Rows are points. The window is the flat piece filled in between its corners: a triangle in 3 columns, a solid with four corners in 4, and so on. A path goes straight from each point to the next, and from the last back to the first. After which points does the path pass through the window?

Window (4 x 4):
[[-5.0 -7.2 -0.3 -1.8]
 [-4.5  1.8  1.7 -6.5]
 [ 2.7 -7.8  2.7  3.1]
 [ 5.1  4.5 -3.7 -3.9]]
Path:
(1): [-3.3  0.4 -1.6  2.8]
(2): [ 2.3  4.3 -2.9 -0.3]
(3): [ 6.0  0.8 -2.4 -6.2]
(4): [-2.0 -6.3  1.3 -8.6]
(5): [-6.0 -6.0  0.6  0.0]
(6): [ 1.4 -0.7 -0.9  6.3]
(7): [ 4.9 -5.6  0.7 -3.3]
(8): [ 5.1 -1.3  0.1 -4.9]
(9): [ 1.0  4.1 -4.8  2.8]
(10): [-0.1 -1.8 -4.0  3.6]
(11): [ 5.4 -4.2  0.5 -4.8]
(12): [ 2.0 -5.5 -1.1 -7.8]
Through the window after points: 2, 8, 12

Window (6 x 6):
[[ -5.0   5.8   7.0  -3.9   0.6  -3.7]
 [ -0.5   3.1 -10.4  -1.1   2.5  -4.0]
 [  0.1   0.5  -0.5   2.6   4.4   0.5]
 [ -6.1  -0.5 -10.9  11.2   1.6   5.6]
 [ -1.3  -1.9   5.7  -5.5  -2.5   1.2]
 [  5.5   2.1  -1.6  -0.1  -4.8   2.0]]
Path:
(1): [ 2.7  5.8 -1.6 -4.5  3.8  6.2]
(2): [-0.6 -1.0 -2.9 -0.2 -3.2 -3.6]
(3): [ 2.4 -2.5 -4.1  4.3 -2.4 -5.3]
(4): [-1.0  0.6 -4.8  1.3  3.7  4.2]
(5): [-1.5  2.9 -7.5  1.4  2.3  3.1]
(6): [-1.2 -1.7 -5.6  6.0 -3.1 -3.5]
(7): [-3.2  2.4  4.0  0.3 -0.5 -4.8]
(8): [-3.2  6.4  2.4 -5.1  3.0  1.1]
(9): [-4.3  4.2 -7.6  1.7  1.6  9.8]
(10): [-0.3 -1.3 -7.5  6.2 -0.6  1.1]
(11): [ 1.0 -3.0  1.1 -3.2 -2.7 -9.7]
(12): [ 2.0  3.5  1.1 -4.6  1.1  0.9]
(13): [ 0.1  6.2  0.0 -7.7  1.4  3.9]
(14): [-2.5 -0.2  3.0  1.5 -5.7 -5.4]
(15): [-3.6 -2.6 -2.9  3.8  0.8 -3.9]
(16): [-4.6  2.4 -2.1  2.7  3.7  5.0]
Through the window after points: 1, 5, 7
